Each point is reached from the start by the listed moves, each made 0, 1 or 2 times, or once backwards (-1), plus a little noise. Say if it took an odd or an even number of moves. Then give how often each move was made.

Moves:
(1): [30 -5 -4]
(2): [ 4 30 -6]
Start: [-2  1  9]
Points:
[63 21 -6] -> odd (2, 1)
[33 28 -1] -> even (1, 1)
[59 -8 -1] -> even (2, 0)
[ 54 -38   6] -> odd (2, -1)

Moves:
(1): [34 12 -6  3]
(2): [-10  31  -6  -5]
(3): [ 3  7 31 -7]
(4): [-4  4  6 25]
Start: [15  1  4 -2]
Points:
[-51  51 -22  41] -> even (-1, 2, -1, 2)
[ 18 -24  21  52] -> odd (0, -1, 0, 2)
[ 49   2 -38 -15] -> odd (1, 0, -1, -1)
[29 51  3 47] -> even (1, 1, 0, 2)
[-13  60 -35  20] -> even (0, 2, -1, 1)

Moves:
(1): [ 43  -9   8 -21 -17   2]
(2): [16 34 -7 -2 15  9]
(3): [-6  0 37 -4 -3  3]
(4): [16 -3 17 42 -3 -4]
(5): [ 15 -25   1  -6  41   9]
(6): [-3 -1 -4  7 -2 23]
Start: [ -2 -11   6  -4  11  -8]
Points:
[ 28 -56  25 -32 -19 -41] -> odd (1, -1, 0, 0, 0, -1)
[-48 -19  81  -1 -49   0] -> odd (0, -1, 2, 0, -1, 1)
[ 46 -45  91 -41  29  11] -> even (1, 0, 2, 0, 1, 0)

Moves:
(1): [28  1 -3  1  4  0  5  2  1  8]
(2): [ 4 28  6  0 -9 -1 10 -3  8 -8]
(3): [  2  -3  28  -2   0   0   6  13  -3 -10]
(4): [ 1 -2  0 26  2  4 -4  0  7 -7]
(5): [ 0 11  4  5 28  0 -3 -6 -6  4]
(6): [ 0  1  4 -3  0 26 -4 -1 -3  5]
(7): [-9 -8 -3 10  3  5 26  2  5 10]
(8): [ -2   3 -12  -3  10  -2  -2  31   6  -1]
(9): [  1  -5   5 -15   9  -1  -5  -6  28   1]
Start: [-1  5  1 -8 -5 17 -5 12  2 -2]
Points:
[ -9  -1  59  50 -34  87  57  40  30 -17] -> even (0, 1, 2, 2, -1, 2, 2, 0, 0)
[  5 -47 -34  79 -30  64  33 -13  -6  32] -> odd (1, -1, -1, 2, -1, 1, 2, -1, -1)
[ 14  -9  39 -15  49  51  43  10  57  28] -> even (1, 0, 1, 0, 1, 1, 2, 0, 2)
[ 23 -16  18 -20  76  69 -32  70  56  12] -> odd (1, -1, 1, 1, 1, 2, 0, 2, 2)
[ -7  47  46  10 -45  19 -19  13  56 -64] -> odd (-1, 2, 1, 2, -1, 0, -1, 0, 1)
[ 12 -30 -17 -16 -17  27  42 -34  73  36] -> even (1, 0, -1, 0, -1, 0, 2, -1, 2)
[ 64  55  49  -9 -42  68  37  75  -7 -19] -> odd (2, 2, 2, 0, -1, 2, 0, 1, -1)

Moves:
(1): [ 34  -9  -2   1  -8   3  -8   0   0   8 -13]
(2): [  5  32   9   2  -8   8 -15   0   5   4  12]
(3): [  4 -11  35 -18   0  -5 -10   0   7 -10 -20]
(4): [ -5 -10  23  32 -12 -19 -13  -7   2  -6   9]
(5): [-1 -4  1  8 26  3 -8 -7  2  9 -4]
(6): [-6 -9 -2  4 -3 28 -1 -5 -3 -8  7]
(7): [-5  8  3 10  6 11 32 -1 12  2 -9]
(8): [ 9 -7  3  2  4  4 -8 45  3  5  8]
(9): [ -6  -7 -13  -5  -5  -2  -2  -5  31   7   1]
(10): [ -4  -2   4  -3 -15  -1  -6   7  -6  29  -7]
(11): [ 8  1  7 -6  1 -1  7 -3 -5 19 39]
Start: [ 22   8  11   0 -11   1   2  21 -27  -7  -5]
Points:
[ 19   5  43  25 -77  56  32 -43  63 -23 -20] -> even (1, 1, 1, 1, -1, 2, 2, -1, 2, 0, 0)
[ 48  63  22  73 -68  85  26  53   1  -3  41] -> odd (1, 2, -1, 1, -1, 2, 2, 1, 0, 0, 0)
[ 95 -25  43 -18 -37  29 -93  58   0  43 -25] -> even (2, 1, 1, 0, 1, 1, -1, 1, 1, 1, 0)

Moves:
(1): [  3  -5  -5   1  -8  13   4  -7  10  -9   7  24 -12  16]
(2): [ 19   4  15  -7   3  -4   1  11  -1   7   7   4   4 -10]
(3): [-3 -6  4  4 -6 -6  6  7  0 -2 -2 -4  7 -8]
(4): [  3  -2   8   9  -2  -2   3   1   1 -11   1 -12  -5   1]
(5): [ -2   2  -4   4   4  -9 -10  15  -1 -12 -12 -11   2 -14]
(6): [-16   1  -4  -7   2  11  -3   2   2  -6  -7   2  -4  -5]
(7): [ -4 -10  -6   2  -1 -11  15  -2 -14 -15   6  12 -17   0]
(8): [ -9   6   5  12  -7 -10   8   4  -5  -1   5  13 -15   9]
(9): [ -8   0 -15 -24   0   6   3  -9  20   6 -14 -11  -1  -3]
(10): [ 8  3 13 -4 10 -7  2  9 -5 -6  7 -7 18 12]
(11): [-26 -16  -3   6  -3 -19 -15   8   0 -14  -3   0 -17 -11]
(12): [-13  -2   3   9   4  -6  11 -19   9   6  -4  16   1 -17]
(13): [  1   7   2  -5 -11   1  -7  -3  -3  -4   4   0   2  -3]
(14): [  5  -5   9   6  -4 -10   0   0 -10  -3  -6   6  -3   3]
Start: [-13  10 -10   2   2  -3   9 -13   4   0   2 -13  -3 -14]
Points:
[ 20  12 -14 -18  29  22  -7   7  59  13  -5  18  26 -58] -> even (2, 2, 0, -1, 2, 0, -1, -1, 0, 0, 0, 1, -1, -1)
[-56  -4   3  37  20 -14  25  12  25 -28 -16  26   5 -95] -> odd (1, 1, 2, 0, 2, 2, 0, 0, -1, 0, 0, 2, -1, -1)
[-32  13   3  24 -29   6  75 -66 -16 -56  41  40 -42  32] -> even (1, -1, 0, 2, -1, 1, 2, 1, 0, 1, -1, 1, 2, 0)
[ 56  37  51 -49 -10  18  -5   5  -3   6  -7 -94  67  -8] -> odd (-1, 1, 1, 2, -1, 1, -1, -1, 1, 1, -1, -1, 2, 2)
[-79  19  15 -33 -10 -16  24 -18  69   4 -15  34 -19 -58] -> even (1, 2, 1, 0, 0, 2, -1, 2, 2, 1, 1, 2, 1, 0)
[ 22  20  35   9  -2 -90 -11  59 -86 -38  52  -2 -23 -27] -> even (-1, 2, -1, -1, 1, -1, 2, 1, -1, 1, 1, -1, 2, 0)
